Each row of a before or after table is a point. One or more steps were done to the points. Then noise was added and the rows were shuffled. The steps act on how far a point lies along the listed directions, d1 being the first. Write out the steps. A step turns or swaps two directions, mirrors them in a line or flattens them onto one, adds a multiple of one to another, or multiplies one. Angles are multiples of 10 degrees, from the lower direction toward the higher: turns from -170 to 170, lines from 10 to 170 but not 90. Use the fewest steps. Two steps may share a direction if one is a turn and the other turns, adds or multiplies; they go together, in the order done. Otherwise the lowest direction goes first.
(in the rows, 128 means zero)

Directions:
(1): [ 92 148  83]
(2): [117  71 112]
(3): [ 80 127 166]
Before:
[[126 180  58]
 [103 123 178]
 [107 111 139]
 [148 130 157]
 [ 70 110 162]
 [140 115 129]
 [108 101 174]
 [133 168 110]
 [112  76 101]]
After:
[[114  62  93]
 [156 188  38]
 [135 108 133]
 [137 135 170]
 [150 179 103]
 [ 90 122 180]
 [105 106 135]
 [ 98  96 183]
 [ 71 100 163]]
Steps: add -0.5 times d1 to d3; multiply d2 by 1.3

Directions:
(1): [120 165 155  58  90 131 157 151]
(2): [184 106 144 132 144  76 155 176]
(3): [ 70  82 179 112 157 105 130 122]
(4): [ 79 176 108 159 122  74 122 157]
Before (12 x 8):
[[130 130 133 134 115 144 142 157]
 [127  98 154 133 146  80 156 155]
 [130  89 164 113 148 159  96 101]
 [156  44 118 139 188  99 135 135]
 [104  46 165 183 206  59 101 142]
 [ 69 106 160 117 147 122 129 103]
 [107 103 142 176 183  94 104 134]
 [131 179  83 132  84 135 126 129]
 [185 144  92 151 124 175 136 114]
 [116 194  89 131  77 110 109 138]
 [142 192  50 209 109  86 104 174]
 [111  76 139 146 189 146 117 103]]
After:
[[118 190 120  73 105 156 143 136]
 [163 213 132  63  74  97 155 198]
 [173 161 106 110 102 160 139 118]
 [110 178 122 111  98 165  95 114]
 [137  42 206  97 161  76 154 171]
 [ 57 110 163 132 155 127 140 111]
 [120  59 149 136 155 124 127 109]
 [ 92 188  94  81 101  89 150 166]
 [152 163 106 146 107  83 154 165]
 [163  49 152 134 149 115 115 119]
 [157 176 154  82 111 118 150 170]
 [117 121 128 154 130 141 131 151]]
Steps: turn d1 and d3 by -160 degrees; mirror d2 and d4 in the line at 30 degrees

Directions:
(1): [ 62  49 130 112 129 181 161 120  97 131 129 145 152 104]
(2): [131 142 173 140 143 172 113 118 130 161 178  45 171 135]
(3): [146 163 149  96 189 167 110  94 138  93 163 191 139 100]
(4): [127  92 117 223 169 122  96 105 153  98 110 115 126  89]
Before, 13 rows:
[[136 160 134  75 112 136 138 134 140 162 168 104 144 156]
 [165 188 141  80 126 118 132 129 121 158 158 145 115 143]
 [150 144 120 122  93 106 151 151 108 151 114 143 132 140]
 [ 96  99 115 120  86 153 144 143 109 139 113 114 148 127]
 [153 168 140  80  93 115 117 142 123 153 144  94 127 186]
 [ 70  51 110  88 113 128 175 149 104 137  93 183 139 123]
 [150 159 125  99  57  98 142 160 146 169 124  89 131 178]
 [170 174 115 144 100  70 101 147 154 157 104  90 120 165]
 [154 172 128 156 112 117 104 124 130 132 131  75 118 149]
 [171 190 141 119 101  89 125 148 120 146 115 114 127 172]
 [ 94  90  91 124  84 120 165 140 111 145  94 138 116 129]
 [ 82  68 109  97 101 135 161 128  95 121  99 160 118 114]
 [135 133 118 133 114 105 125 144 138 141 102  96 115 125]]
After (13 x 14):
[[ 99  94 122 109  74 119 152 146  99 157 111  92 125 142]
 [ 92  84 122  98  79 110 170 172 109 180 106  99 147 161]
 [152 156 124 131 132 106 114 134 149 132 113 108 115 121]
 [119 128 111 118  67 124 140 155 116 148 107 100 138 149]
 [160 202 144   6  88 121 133 144 110 149 155 146 120 196]
 [178 219 156  65 121 115 130 138 114 138 141 161 133 169]
 [162 176 136  93  95 116 151 151 107 159 135 142 139 151]
 [187 206 130 115 143  95  88 125 160 133 129 140 124 146]
 [124 134 107 128  76 107 151 147 124 165 113  93 120 153]
 [135 172 125  16  89 132 161 147 123 162 165 148 133 173]
 [147 187 148  15 115 146 158 133  98 167 171 178 123 150]
 [179 219 134  31  61 101 142 160 146 166 146 134 126 195]
 [161 182 123 144 138 124 100 109 135 107 131 128 109 131]]
Steps: turn d1 and d3 by -50 degrees; multiply d2 by 0; multiply d4 by 2

Directions:
(1): [100 116 131 152 108 177  42 178 153  96 106 188 180 142 112 145 101 100
 109 127 179 110  94 161 181 138 108 183 116 170 108 144]
(2): [190 152 131 109  86 122 145  79 124 128  83  72 191  95 120 152 144 119
 106 167 169 112 100 102 181  88 106  64 121 195 133 141]
(3): [ 89 133 135  73  76 176 126 200  66 119 137 100 105 173 157 140 119 103
 102 121 104 114 176  70 123 149  84 101 142 165 182 156]
(4): [113 101 113 123 137  97  61 151 118 150 142 125 128  76 110 134 100 190
 153 209 115 237 159  90 134 118  96 128 124 145 114 152]
(5): [148 169 167 109 150 216 166 153 148 176 145 153 173 112 125  68 149 105
  94 154  81 179 107 119 145 173 136 112 171 127  75 116]
(6): [170 152 133 139 115 150  81  52 142 147  45 162 138 150 120 128 102 134
 111 103 125 148 135  48  55 168 120 168 144 120 166 126]
Before:
[[ 78 105 116  82 154 120 220 172  95 135 192  72  53 145 161 145 160 116
  129 142  77 131 168 132 139 127 123  98 134 111 139 123]
 [160 121 116 164 174  72 183  91 189 127 168 107 134  69  98 107 142 130
  137 148 135 122  86 220 158  97 195  92 110  96  68  94]
 [158 158 128 117  91 159  97  98 101 124  37 114 140 156 119 176 101 107
   94 117 129  92 156  54  94 123  90 129 117 163 205 136]
 [126 169 156 119 135 178 170 105 120 133 143 120 120 129 154 114 130  85
  125 114  86 111 134  76  83 144 121 124 175 117 134 117]
 [209 143 105 128 110 102 142  35 159 137  76 127 156 135 107 155 141 136
  123 143 154  66 129 138 133 109 125 117 115 154 141 120]
 [134 151 140  77 102 115 153  76 111 141  93  80  68 160 141 130 133 105
  102  84 100 102 153  51  57 165 138 114 135 129 197 135]
 [175 102 103 154 198  43 159  25 167 156 128 147  80  58 116 111 122 193
  180 132 118 162 111 170  97  98 180 132 126  77  93 115]
 [182 183 157  61 133 181 224 142 117 171 164  74 159  68 127  79 161 133
  100 210 101 199 128 103 172 144 123  52 181 145  91 134]
 [114 118 132 143 122 132  73 139 134 109  99 165 192 116 132 135 141 105
  112 167 189 110  75 187 233 104 110 119  76 178 106 160]
 [113 135 126  97 125 139 174 170 103 115 153  97 133  92 144 139 126  96
  107 137 145 119 135 134 169 120 114  92 121 145 136 163]]
After, 10 rows:
[[ 96  88 110 155 175  55  50  98 119 152 117 170  99 103 131 126 117 190
  173 181 123 212 149 123 118 121 119 149  80  91 133 151]
 [ 99 145 132 128  95 153 134 134 114  77 144 104 145 125 154 170 122  77
  126 126 155  59 115 120 163  96  95 124 144 162 135 137]
 [ 72 138 148  85 103 171 141 202 117 106 163 117 102 170 138 128 141  60
   90  75 129  61 108 161 163 163 142 125 124 156 145 142]
 [ 54 113 120  99 123 165 115 241  78 110 165 125  87 167 140 153 107 112
  121 131  90 113 191 136 131 120  97 133 121 132 169 131]
 [159 115  90 135 111  23 169  62 116  62 103  69  79 129 125 186 132 140
  155  95 215  23 123 179 131  71 141 118  93 121 179 129]
 [111 110 105 143 160  89 150 140 142 109 148 130 112  78 127 142 119 123
  141 120 165 122 122 182 149 101 146 138 102 101 117 143]
 [116 111 111 129 121 146  78 141 134 126 119 188 103 190 121 146  98 128
  131 109 113  93 182 134  79 160 112 194 120 116 162 125]
 [182 140 112 186 136 115  94  20 194 121  58 172 145 130  93 121  88 124
  112 102 152 117  92 122  76 148 181 171 120 102 136 100]
 [193 166 142 118 131 178 155  19 151 148  45 179 115 155 139  99 107 108
   92  56 111 100 108  83  54 172 160 150 166 110 150 121]
 [142 123 119 140 172 135 218 109 178 123 144 116 140 122 131 141 176  83
  113 123 140  73  70 208 195 109 156 125 125 122  86 101]]
Steps: turn d1 and d4 by 90 degrees; turn d2 and d5 by -130 degrees; turn d3 and d6 by -80 degrees
